Rows are points. The points of each table are mixes of a few directions, plus a little noise. Count the directions of each table, and those that both share. Where both have some left over, give the other angles between the two spaces (their principal angles), to ten degrees, smallest first.

First (5 x 2):
0.167  -0.014
-0.113  0.007
0.114  -0.009
-0.351  0.026
0.180  -0.011
Second (7 x 2):
-0.166  0.014
0.134  -0.010
0.172  -0.017
0.161  -0.014
0.181  -0.013
-0.083  0.005
-0.395  0.032
Directions: first 1, second 1, shared 1

First (6 x 4):
0.251  -0.051  -0.155  -0.229
0.338  -0.100  -0.065  0.070
0.083  0.103  0.008  0.028
-0.282  0.047  0.093  0.048
-0.268  0.092  0.061  -0.038
-0.114  -0.083  0.056  0.115
Second (7 x 4):
0.142  0.083  0.138  0.079
0.191  0.216  0.073  -0.029
0.047  0.126  -0.079  0.312
0.051  -0.012  0.101  -0.077
-0.110  -0.015  -0.162  -0.110
-0.132  -0.090  -0.105  -0.287
-0.188  -0.308  0.034  0.112
Directions: first 3, second 3, shared 2; angles 80

First (7 x 9):
-0.102  0.028  -0.137  0.383  0.022  0.152  -0.094  -0.218  -0.173
-0.114  0.008  -0.236  0.335  0.244  -0.035  0.050  -0.045  -0.118
0.124  0.044  -0.124  0.025  -0.024  0.182  0.011  -0.052  -0.079
-0.081  -0.060  -0.116  0.021  0.102  -0.138  0.227  0.095  -0.003
0.159  0.075  0.201  -0.281  0.035  -0.042  -0.219  0.127  0.168
-0.007  -0.049  0.147  -0.173  -0.243  0.011  0.043  -0.022  0.048
0.017  -0.031  0.248  -0.316  -0.144  -0.128  -0.018  0.111  0.170
Second (8 x 9):
0.041  0.154  -0.125  0.080  0.127  0.204  0.040  -0.190  -0.149
0.145  -0.116  -0.231  -0.093  0.139  -0.104  0.280  -0.040  -0.099
-0.106  -0.115  0.231  -0.046  -0.194  -0.172  -0.161  0.220  0.200
0.048  -0.010  -0.085  -0.015  0.059  0.000  0.086  -0.040  -0.051
-0.124  -0.062  0.247  -0.012  -0.193  -0.111  -0.203  0.187  0.187
0.105  0.019  -0.199  -0.010  0.148  0.052  0.180  -0.126  -0.137
0.068  -0.113  -0.090  -0.077  0.039  -0.122  0.145  0.037  -0.009
-0.178  0.243  0.252  0.172  -0.124  0.254  -0.365  -0.047  0.056
Directions: first 4, second 2, shared 0; angles 30, 30

First (8 x 12):
-0.134  0.128  0.024  0.032  -0.132  -0.130  -0.155  -0.356  -0.218  -0.260  0.220  0.032
-0.201  0.072  -0.190  0.324  0.191  0.123  0.138  -0.103  -0.169  -0.028  0.171  -0.442
0.126  -0.106  0.048  -0.059  0.071  0.000  0.043  0.206  0.195  0.177  -0.191  0.085
0.172  -0.015  0.041  -0.360  -0.208  0.167  0.027  0.252  0.071  0.019  -0.075  0.259
-0.002  -0.002  -0.067  0.011  0.037  0.127  0.093  0.112  0.001  0.049  -0.004  -0.095
-0.102  0.024  0.029  0.187  0.074  -0.194  -0.094  -0.246  -0.059  -0.068  0.063  -0.067
0.004  0.026  0.060  -0.079  -0.107  -0.071  -0.088  -0.102  -0.039  -0.096  0.038  0.132
0.138  -0.126  0.059  -0.057  0.084  -0.024  0.046  0.228  0.221  0.202  -0.219  0.096
Second (9 x 12):
-0.055  0.013  0.040  0.382  0.161  -0.145  0.056  -0.266  -0.159  0.048  0.060  -0.032
-0.150  0.109  -0.040  -0.098  -0.139  -0.059  -0.178  -0.191  -0.092  -0.259  0.174  -0.080
0.220  -0.158  0.061  0.180  0.220  0.077  0.269  0.265  0.129  0.392  -0.256  0.110
-0.016  0.023  -0.034  -0.213  -0.118  0.052  -0.073  0.077  0.052  -0.093  0.021  -0.006
0.019  -0.015  0.015  0.056  0.037  -0.004  0.035  0.008  0.003  0.049  -0.025  0.014
-0.075  0.058  -0.032  -0.133  -0.112  0.000  -0.110  -0.046  -0.018  -0.156  0.084  -0.037
-0.199  0.132  -0.034  0.014  -0.110  -0.126  -0.195  -0.330  -0.171  -0.294  0.233  -0.113
0.123  -0.062  -0.022  -0.339  -0.096  0.173  0.028  0.361  0.204  0.074  -0.142  0.070
0.126  -0.088  0.042  0.151  0.152  0.026  0.171  0.129  0.062  0.248  -0.149  0.067
Directions: first 3, second 2, shared 1; angles 40

First (10 x 18):
0.033  -0.010  -0.015  0.241  -0.034  0.148  0.028  0.000  -0.182  0.063  0.273  -0.172  -0.160  -0.323  0.035  0.356  0.151  -0.271
-0.037  0.008  0.021  -0.227  0.028  -0.142  -0.024  -0.001  0.174  -0.057  -0.260  0.169  0.163  0.309  -0.040  -0.349  -0.140  0.260
-0.030  0.019  -0.166  -0.160  0.169  0.016  0.054  0.093  -0.045  -0.110  -0.212  0.107  -0.177  0.272  0.159  -0.089  -0.200  0.177
-0.006  0.046  -0.057  0.171  -0.069  0.066  -0.009  0.033  -0.133  0.017  0.194  -0.164  -0.144  -0.220  -0.036  0.264  0.138  -0.252
0.004  0.010  0.081  0.102  -0.111  -0.021  -0.042  -0.035  0.022  0.056  0.129  -0.075  0.091  -0.170  -0.107  0.062  0.134  -0.132
0.088  -0.163  0.356  0.106  -0.102  -0.013  -0.015  -0.220  0.177  0.187  0.151  0.045  0.427  -0.217  -0.093  -0.077  0.124  0.041
-0.054  0.059  0.071  -0.149  -0.121  -0.193  -0.096  -0.018  0.207  -0.027  -0.153  0.075  0.230  0.167  -0.194  -0.309  0.009  0.102
0.057  -0.069  0.055  0.179  0.003  0.130  0.042  -0.053  -0.107  0.089  0.209  -0.080  -0.038  -0.250  0.066  0.240  0.091  -0.135
-0.012  0.003  -0.121  -0.139  0.161  0.015  0.055  0.065  -0.023  -0.088  -0.186  0.104  -0.128  0.238  0.147  -0.095  -0.176  0.176
-0.061  0.103  -0.235  -0.109  0.084  -0.013  0.007  0.146  -0.097  -0.135  -0.145  0.003  -0.252  0.195  0.068  -0.006  -0.114  0.024
Second (11 x 18):
0.267  -0.181  -0.070  0.316  0.092  0.242  0.040  0.126  -0.221  -0.040  -0.013  -0.130  -0.254  -0.304  -0.024  0.300  0.146  0.043
0.121  -0.045  -0.191  -0.122  0.139  0.073  -0.123  0.283  0.081  -0.192  -0.164  0.022  -0.228  0.099  -0.399  -0.035  0.158  0.027
-0.133  0.026  0.173  -0.133  -0.076  -0.071  0.002  -0.231  0.050  0.049  0.174  0.111  0.273  0.092  0.146  -0.181  -0.116  -0.017
-0.011  -0.002  0.086  0.166  0.056  -0.046  0.158  -0.007  0.139  0.315  -0.071  -0.078  0.035  -0.152  0.176  0.239  -0.014  -0.002
-0.048  0.167  -0.200  0.086  -0.201  -0.101  -0.049  0.061  -0.253  -0.193  -0.142  -0.130  -0.165  0.057  0.044  -0.055  -0.054  0.003
-0.102  0.074  -0.146  -0.233  0.078  0.061  -0.089  0.072  -0.036  -0.169  0.163  0.058  -0.159  0.162  -0.116  -0.028  0.008  -0.188
-0.214  0.100  0.080  -0.320  -0.019  -0.114  -0.052  -0.139  0.157  -0.004  0.153  0.157  0.208  0.250  0.008  -0.241  -0.106  -0.091
0.128  -0.250  0.277  0.091  0.073  0.212  0.050  -0.242  -0.056  0.084  0.312  0.099  0.218  -0.212  0.144  0.045  0.016  0.037
-0.090  0.012  0.131  -0.004  0.037  -0.042  0.099  -0.112  0.130  0.226  0.092  0.023  0.135  -0.036  0.174  0.085  -0.062  -0.056
0.138  -0.076  0.016  0.030  0.069  -0.069  -0.006  0.169  0.256  0.082  -0.329  0.005  0.037  0.000  -0.250  -0.048  0.109  0.198
-0.055  0.175  -0.158  0.123  -0.247  -0.143  -0.030  0.018  -0.247  -0.155  -0.173  -0.138  -0.098  0.044  0.096  -0.082  -0.081  0.042
Directions: first 3, second 5, shared 2; angles 90

First (11 x 32):
-0.049  0.056  -0.166  0.275  0.202  -0.084  -0.066  0.057  0.065  -0.130  -0.312  0.088  0.173  0.145  0.177  -0.029  0.468  -0.096  -0.205  -0.143  0.054  0.502  0.270  -0.075  -0.144  0.208  0.557  -0.216  0.186  -0.400  -0.462  -0.136
-0.006  -0.058  -0.154  -0.177  0.070  -0.014  -0.051  -0.089  -0.020  0.091  0.023  0.014  -0.050  -0.103  -0.041  -0.038  -0.248  0.044  0.066  0.094  -0.074  -0.105  0.080  -0.129  -0.140  -0.032  -0.255  0.066  -0.134  0.089  0.027  0.036
0.046  0.045  0.101  -0.100  0.020  0.053  -0.044  -0.092  -0.190  0.218  0.143  -0.078  0.175  -0.048  -0.232  -0.037  -0.322  0.297  0.213  0.244  -0.045  -0.220  -0.143  0.092  0.120  -0.095  -0.195  0.165  0.190  0.277  0.105  0.165
-0.005  0.055  0.233  0.064  -0.053  -0.058  0.074  0.124  0.010  -0.008  -0.046  -0.057  0.168  0.106  -0.079  -0.051  0.219  0.006  -0.066  -0.030  0.092  0.057  -0.137  0.114  0.177  0.030  0.303  -0.016  0.175  -0.080  -0.057  0.003
-0.059  0.004  0.079  -0.059  0.086  -0.179  0.041  0.134  0.079  0.019  -0.205  -0.022  0.223  0.080  -0.077  -0.165  0.261  -0.051  -0.164  -0.033  0.077  0.168  0.024  -0.072  -0.010  0.109  0.385  -0.038  0.088  -0.234  -0.253  -0.032
0.017  0.089  0.008  0.256  0.060  0.047  -0.045  0.003  -0.060  -0.049  -0.070  0.021  0.132  0.104  0.060  0.052  0.208  0.058  -0.016  -0.031  0.031  0.224  0.050  0.101  0.055  0.069  0.278  -0.092  0.247  -0.094  -0.165  -0.023
0.067  0.024  -0.119  0.059  0.012  0.180  -0.099  -0.189  -0.164  0.075  0.183  0.013  -0.090  -0.084  0.004  0.131  -0.339  0.190  0.225  0.134  -0.102  -0.147  0.015  0.064  -0.007  -0.100  -0.371  0.070  0.042  0.271  0.164  0.089
0.021  -0.041  0.128  -0.003  -0.243  0.077  0.107  0.051  0.089  -0.133  0.168  -0.011  -0.290  -0.028  0.092  0.119  -0.013  -0.176  -0.008  -0.131  0.018  -0.191  -0.158  0.086  0.113  -0.091  -0.213  0.004  -0.229  0.093  0.324  -0.040
-0.010  -0.032  -0.098  -0.035  0.027  -0.007  -0.017  -0.025  0.031  -0.015  -0.019  0.029  -0.068  -0.033  0.046  0.003  -0.035  -0.047  -0.014  -0.017  -0.022  0.008  0.072  -0.073  -0.089  0.007  -0.070  -0.014  -0.096  -0.024  -0.010  -0.022
0.039  -0.020  -0.021  -0.131  -0.025  0.081  -0.034  -0.116  -0.105  0.128  0.170  -0.029  -0.061  -0.104  -0.100  0.028  -0.363  0.148  0.181  0.152  -0.076  -0.253  -0.069  0.013  0.012  -0.111  -0.379  0.130  -0.046  0.265  0.198  0.104
-0.060  -0.126  0.012  -0.150  -0.159  -0.099  0.138  0.140  0.263  -0.191  -0.035  0.031  -0.304  -0.031  0.146  -0.005  0.165  -0.380  -0.210  -0.239  0.049  -0.049  -0.007  -0.128  -0.073  0.008  -0.042  -0.065  -0.421  -0.167  0.130  -0.139
Second (10 x 32):
0.060  -0.067  0.193  -0.270  -0.029  -0.126  0.042  0.207  -0.198  -0.003  -0.008  -0.066  -0.080  0.016  0.142  0.157  -0.314  -0.126  0.029  0.303  0.027  -0.002  -0.050  -0.200  -0.333  0.137  -0.264  0.017  -0.211  -0.047  0.121  0.195
-0.071  0.002  -0.059  0.049  -0.058  -0.115  -0.068  0.067  0.200  0.034  -0.178  0.001  0.329  0.237  -0.152  -0.122  0.355  0.033  -0.102  -0.002  0.087  0.234  0.130  -0.055  -0.097  0.073  0.551  -0.155  0.308  -0.181  -0.385  -0.024
-0.088  -0.072  -0.170  -0.071  -0.141  -0.026  -0.036  -0.068  0.318  0.042  -0.009  0.022  0.079  0.082  -0.192  -0.142  0.176  0.010  -0.053  -0.128  0.011  -0.057  0.088  -0.048  -0.007  -0.095  0.178  -0.057  0.042  0.009  -0.140  -0.091
0.069  -0.015  0.203  -0.039  -0.288  0.030  -0.022  0.113  -0.077  0.020  0.135  -0.071  0.048  0.190  -0.038  0.194  -0.137  0.038  0.136  0.250  0.058  -0.055  -0.119  0.024  -0.123  0.009  -0.047  -0.052  0.140  0.123  0.105  0.189
0.004  -0.084  -0.262  0.091  -0.261  0.163  -0.112  -0.124  0.193  -0.106  0.133  0.071  -0.222  0.098  0.083  0.188  -0.023  -0.061  0.083  -0.046  -0.036  -0.031  0.166  -0.037  -0.204  -0.083  -0.154  -0.158  -0.066  0.112  0.057  -0.035
-0.003  0.076  -0.158  0.434  -0.060  0.204  -0.045  -0.129  0.130  -0.164  0.034  0.099  -0.094  0.065  0.116  0.096  0.335  -0.012  -0.015  -0.291  -0.003  0.152  0.088  0.195  0.187  -0.056  0.207  -0.147  0.161  -0.021  -0.054  -0.172
-0.047  -0.077  0.015  -0.258  -0.106  -0.071  0.055  -0.009  0.176  0.082  0.062  -0.032  -0.028  -0.060  -0.195  -0.156  -0.074  -0.021  -0.025  -0.036  -0.005  -0.251  -0.095  -0.052  0.073  -0.112  -0.107  0.093  -0.153  0.095  0.112  -0.012
-0.020  0.095  -0.011  0.043  0.345  0.003  0.032  -0.128  -0.138  0.117  -0.045  0.003  0.084  -0.251  -0.099  -0.224  -0.031  0.158  -0.012  -0.108  -0.078  -0.079  -0.068  0.113  0.346  -0.054  -0.038  0.196  0.037  0.040  0.003  -0.076
0.075  0.179  0.339  0.180  0.438  -0.004  0.187  0.079  -0.458  -0.072  -0.060  -0.028  -0.113  -0.307  0.256  -0.015  -0.045  -0.026  -0.072  -0.100  -0.021  0.046  -0.257  0.220  0.435  0.093  -0.147  0.230  -0.112  -0.107  0.221  -0.045
0.015  -0.034  -0.085  -0.158  0.159  -0.071  -0.045  0.010  -0.145  0.049  -0.069  0.003  -0.022  -0.075  0.085  0.024  -0.239  -0.015  0.029  0.184  -0.043  0.043  0.104  -0.179  -0.258  0.089  -0.203  0.035  -0.127  -0.040  -0.044  0.084
Directions: first 4, second 6, shared 4

First (11 x 32):
-0.004  -0.020  -0.102  0.009  -0.086  0.069  -0.223  -0.138  -0.319  -0.169  -0.012  -0.184  -0.177  -0.232  -0.108  -0.207  -0.055  0.079  -0.254  -0.122  -0.244  0.045  -0.050  -0.199  -0.037  -0.055  -0.090  0.269  0.013  0.153  0.152  -0.095
0.114  0.275  -0.051  0.010  -0.241  0.203  -0.037  0.058  -0.111  0.057  0.100  -0.261  -0.170  -0.243  0.115  -0.250  0.000  0.170  -0.355  -0.253  0.302  0.073  0.210  -0.140  0.161  0.287  -0.595  0.439  0.062  0.194  0.326  0.020
-0.045  -0.039  -0.241  -0.035  0.168  0.094  -0.196  -0.277  -0.216  -0.022  -0.157  -0.156  0.034  -0.223  0.056  -0.187  0.031  -0.050  -0.179  0.044  -0.186  -0.162  -0.152  -0.122  0.017  0.007  -0.180  0.080  0.072  0.024  0.013  0.039
-0.116  -0.049  0.007  0.074  0.118  -0.012  0.153  0.042  0.180  -0.004  -0.060  0.154  0.125  0.147  0.034  0.203  0.040  0.043  0.174  0.039  0.042  -0.057  -0.064  0.136  -0.016  0.027  0.025  -0.226  0.066  -0.123  -0.066  -0.037
-0.031  -0.105  -0.030  -0.022  0.096  -0.054  -0.057  -0.082  -0.044  -0.035  -0.060  0.039  0.045  0.028  -0.048  0.020  -0.005  -0.078  0.069  0.094  -0.177  -0.046  -0.104  0.006  -0.053  -0.121  0.192  -0.116  -0.017  -0.045  -0.109  0.002
0.111  -0.042  -0.112  -0.161  0.104  -0.031  -0.244  -0.214  -0.205  0.082  -0.049  -0.149  0.007  -0.160  0.031  -0.237  0.009  -0.231  -0.113  0.152  -0.180  -0.090  -0.071  -0.124  0.014  -0.112  0.122  0.070  -0.078  0.045  -0.114  0.135
0.079  0.176  0.068  -0.011  -0.067  0.052  0.177  0.156  0.212  0.176  0.072  0.011  0.053  0.064  0.165  0.035  0.053  0.021  0.022  -0.043  0.380  0.011  0.171  0.094  0.119  0.204  -0.248  0.016  0.020  -0.031  0.046  0.088
-0.075  -0.135  -0.062  -0.033  0.225  -0.073  0.008  -0.111  0.062  0.032  -0.121  0.108  0.153  0.093  0.024  0.095  0.034  -0.130  0.168  0.192  -0.130  -0.136  -0.154  0.088  -0.050  -0.105  0.204  -0.261  0.002  -0.129  -0.193  0.048
-0.149  -0.083  -0.016  0.091  0.166  -0.017  0.152  0.013  0.187  -0.012  -0.100  0.181  0.162  0.156  0.029  0.234  0.046  0.039  0.195  0.062  0.002  -0.094  -0.112  0.154  -0.043  0.006  0.053  -0.279  0.082  -0.149  -0.088  -0.048
0.020  -0.038  0.140  0.042  -0.200  -0.060  -0.029  0.112  -0.080  -0.161  0.115  0.013  -0.161  0.027  -0.180  0.030  -0.093  0.094  -0.015  -0.108  -0.118  0.178  0.061  -0.060  -0.070  -0.113  0.187  0.101  -0.071  0.092  0.077  -0.125
0.110  0.066  0.413  0.038  -0.292  -0.170  0.285  0.444  0.331  0.049  0.272  0.237  -0.072  0.344  -0.102  0.274  -0.060  0.036  0.279  -0.058  0.300  0.286  0.275  0.172  -0.027  -0.031  0.350  -0.116  -0.146  -0.032  -0.043  -0.038
Second (10 x 32):
-0.070  -0.106  -0.146  -0.059  0.021  0.096  -0.269  -0.049  -0.116  -0.276  -0.054  0.045  0.052  0.007  -0.106  -0.089  0.030  0.057  -0.058  -0.135  -0.316  -0.098  -0.145  -0.166  -0.054  -0.072  0.092  -0.072  -0.045  -0.015  -0.048  -0.107
0.046  0.338  -0.044  -0.081  -0.272  0.082  -0.113  0.308  0.088  0.078  0.115  -0.062  0.141  0.039  -0.058  -0.098  0.063  0.009  -0.104  -0.132  0.181  0.081  0.242  0.089  -0.084  0.197  -0.091  0.156  -0.285  0.009  -0.048  0.111
-0.166  0.013  -0.227  0.155  -0.201  0.167  -0.056  0.189  0.119  -0.236  -0.087  0.063  0.254  0.118  -0.078  0.080  0.190  0.152  -0.044  -0.285  0.013  -0.120  0.101  0.056  0.021  0.299  -0.231  -0.103  -0.023  -0.093  -0.032  -0.086
-0.097  -0.368  0.076  0.164  0.260  -0.219  0.199  -0.306  -0.095  0.005  -0.148  0.050  -0.108  -0.019  -0.036  0.210  -0.085  -0.097  0.187  0.282  -0.222  -0.020  -0.217  0.069  -0.016  -0.260  0.275  -0.185  0.230  -0.036  -0.041  -0.074
0.345  0.203  0.184  -0.395  0.148  0.064  -0.124  -0.089  -0.049  0.247  0.206  -0.090  -0.244  -0.145  0.276  -0.351  -0.127  -0.095  -0.120  0.066  0.206  0.041  -0.016  -0.269  0.147  -0.124  -0.084  0.216  -0.026  0.139  0.118  0.155
0.037  0.071  -0.031  -0.024  -0.045  0.029  0.011  0.066  0.082  0.071  0.008  -0.009  0.089  0.026  0.059  -0.022  0.064  -0.043  -0.007  -0.014  0.133  -0.038  0.087  0.041  0.052  0.114  -0.084  -0.012  -0.036  -0.028  -0.038  0.074
-0.063  -0.192  -0.060  0.144  0.096  -0.093  0.186  -0.100  0.112  0.078  -0.149  0.047  0.149  0.070  0.071  0.165  0.107  -0.131  0.146  0.146  0.066  -0.133  0.003  0.156  0.100  0.076  0.011  -0.224  0.138  -0.114  -0.125  0.058
-0.255  0.074  -0.158  0.297  -0.318  0.135  0.061  0.291  0.108  -0.265  -0.051  0.053  0.177  0.118  -0.197  0.203  0.126  0.284  -0.048  -0.333  0.029  0.026  0.151  0.154  -0.083  0.307  -0.252  0.000  -0.029  -0.054  0.069  -0.173
0.107  -0.035  0.235  -0.087  0.177  -0.220  0.084  -0.176  -0.144  0.217  0.070  -0.061  -0.253  -0.110  -0.007  -0.010  -0.211  -0.144  0.070  0.316  -0.079  0.167  -0.100  0.009  -0.096  -0.338  0.316  0.102  0.000  0.089  0.013  0.059
0.118  -0.001  0.168  -0.115  0.135  -0.038  0.016  -0.131  -0.106  0.078  0.092  -0.035  -0.255  -0.106  0.072  -0.090  -0.158  0.012  -0.024  0.087  -0.010  0.092  -0.101  -0.138  0.017  -0.199  0.047  0.126  0.075  0.104  0.133  -0.019
Directions: first 4, second 5, shared 2; angles 30, 50
